Rows are points. To make a cloud, some directions were put in groups of two or more. Within a group, all points are equally far from the middle, so they leave a hole (a ring in 2 directions, a hollow ball in 3). The other directions are filled evenly. Then the cloud was stretched, turned, moved and blurred a little. Count the holes, and give their numbers of directions, smallest first.

Cloud:
[[-19.6  12.1]
 [ 25.4 -14.3]
 [ -4.5  35.4]
 [ -7.3   0.6]
 [  1.6  21.2]
 [ 18.0  -1.5]
 [-20.3  -3.2]
 [ 10.6 -33.5]
 [ 16.6 -32.8]
 [  4.7 -22.5]
 [ -2.6 -21.5]
 [ 12.7 -31.2]
 [-18.4  19.5]
 [-27.8   6.2]]
Holes: 0

Cloud, 32 rows:
[[-25.7 -20.8   3.3 -22.3]
 [  6.0  19.5  10.7  30.0]
 [ -4.9  -1.5  30.6 -32.8]
 [-16.2  33.5   8.5   4.4]
 [ 20.2 -15.2 -11.4 -21.7]
 [ -5.9 -21.5 -14.2 -26.2]
 [ -6.0 -19.4 -20.3  30.5]
 [ 29.6  10.9   4.0 -15.8]
 [  9.1 -16.7  23.2  17.9]
 [ 14.1  11.6  -8.1  34.3]
 [  8.2 -12.5  34.6 -16.4]
 [-20.2  -8.5  17.4 -33.7]
 [  0.8  -5.8  24.3  25.9]
 [-15.6 -15.2  -8.0 -32.2]
 [  0.2  -3.5  23.4  27.4]
 [ 23.4  16.9 -17.5   5.2]
 [  2.2  23.8  13.0  25.8]
 [ -9.8 -31.8 -12.7  -4.7]
 [  7.9  -8.6 -10.9  38.0]
 [ 18.9  27.6   9.5  -2.1]
 [-11.8 -12.9  34.7  -6.8]
 [ -1.6  33.6  13.1   4.3]
 [-25.1 -24.8  -2.3 -15.3]
 [ 10.0 -18.1  24.2  14.5]
 [  7.3 -32.6  -7.7   2.6]
 [ 12.0  21.7  20.8 -23.8]
 [-12.4  33.9  10.2   2.5]
 [ 10.8   0.2   0.7  38.0]
 [ 22.5  24.3   8.3  -6.5]
 [-17.4  33.7   5.6  -4.7]
 [ -8.6  14.0 -29.6 -14.6]
 [-13.7  32.5  10.8   9.3]]
Holes: 2 (2, 2)

Cloud (48 x 6):
[[-15.8 -30.3   4.2 -31.8 -19.6   9.7]
 [ 21.7   7.5  34.8   4.8 -15.4  13.5]
 [  5.4 -31.7   9.2  -5.0   8.0  27.7]
 [ 16.1 -26.8   4.1  -5.4  -9.1 -16.5]
 [-10.5   9.0 -32.3 -30.8   1.6  10.0]
 [ -0.9   1.0 -18.9  17.6 -25.2   0.4]
 [  1.3  -1.1  -9.6   8.3  12.0  11.5]
 [ -1.3  24.7   5.4  14.3 -36.1  27.1]
 [ -6.8  13.8 -12.6 -28.8   0.8  14.4]
 [ 22.8  21.8   2.6 -12.0 -16.7  14.8]
 [  6.4   7.7 -15.0  17.7 -19.1  -6.4]
 [ 35.7 -21.7  25.2 -27.8  -0.3 -11.8]
 [ -3.0 -42.4   7.9 -18.4 -19.9 -10.5]
 [ -3.7  -2.2 -13.7  -5.4 -41.5   6.4]
 [-27.8  11.0  24.0  17.4  23.1  -8.5]
 [-14.0  -2.9  11.3  15.7 -38.8  27.2]
 [ -4.1   1.6   6.7  16.7 -15.2   8.1]
 [ -9.7 -11.1  -9.2 -10.3 -38.4 -21.9]
 [  0.4  -2.4 -36.8  -7.7  14.5   4.0]
 [  7.3   1.1  21.7  -8.9 -18.2  31.0]
 [-15.2  -2.0  42.2 -26.0   9.2   6.5]
 [-11.2  -7.2  44.2 -18.5  27.6  17.3]
 [-35.6   4.1   0.3  -5.3 -34.5  -1.5]
 [-15.0   7.9  26.3  24.3 -16.6  28.3]
 [  5.1  -2.5  -4.5   7.2  -5.1 -28.5]
 [  6.2 -20.1 -32.8 -16.3  -2.1 -14.8]
 [-36.3   6.5 -25.7 -31.6  -2.1  -9.1]
 [ -2.8 -15.9  -3.1  22.8  11.7  14.8]
 [ -2.2  23.6  -3.2  30.7 -10.1 -12.4]
 [ -2.0  42.1  -2.2  13.7 -15.7   4.9]
 [ 19.7  24.1 -42.8 -13.0  -2.9   7.9]
 [-12.8 -33.4  -2.9  -1.2 -42.9 -16.9]
 [ 17.2  30.6  13.3 -11.6  37.6 -16.9]
 [  8.8   4.0 -15.9   7.3 -13.8 -31.2]
 [ 11.0  20.1  32.5  -5.0   3.8  34.5]
 [ -4.9 -33.0  14.7 -22.4  13.7   4.2]
 [-25.6 -29.2   2.7  39.8  -6.6   1.7]
 [-11.8  17.9  -8.8 -25.0   8.8   3.2]
 [-21.4   8.8  31.6 -16.4  25.9   0.6]
 [ 18.8  -9.3  41.4   9.4  -7.7  -6.1]
 [ 12.8   3.9   6.0  23.9  18.2 -49.5]
 [ -8.6  19.9   3.2 -12.1  19.9 -23.2]
 [ -7.1  -5.3   0.3  10.7 -18.2 -42.9]
 [ 26.5  -8.4  31.3 -27.5  -0.9 -12.2]
 [ 18.9  15.2  28.2  10.9   2.5  32.3]
 [-19.9  24.1  -4.4 -21.7  18.4  16.8]
 [ 13.1  12.0  25.4 -27.1 -14.5  -3.5]
 [ 22.2   2.0  -5.6  -7.9  -3.7   6.6]]
Holes: 0
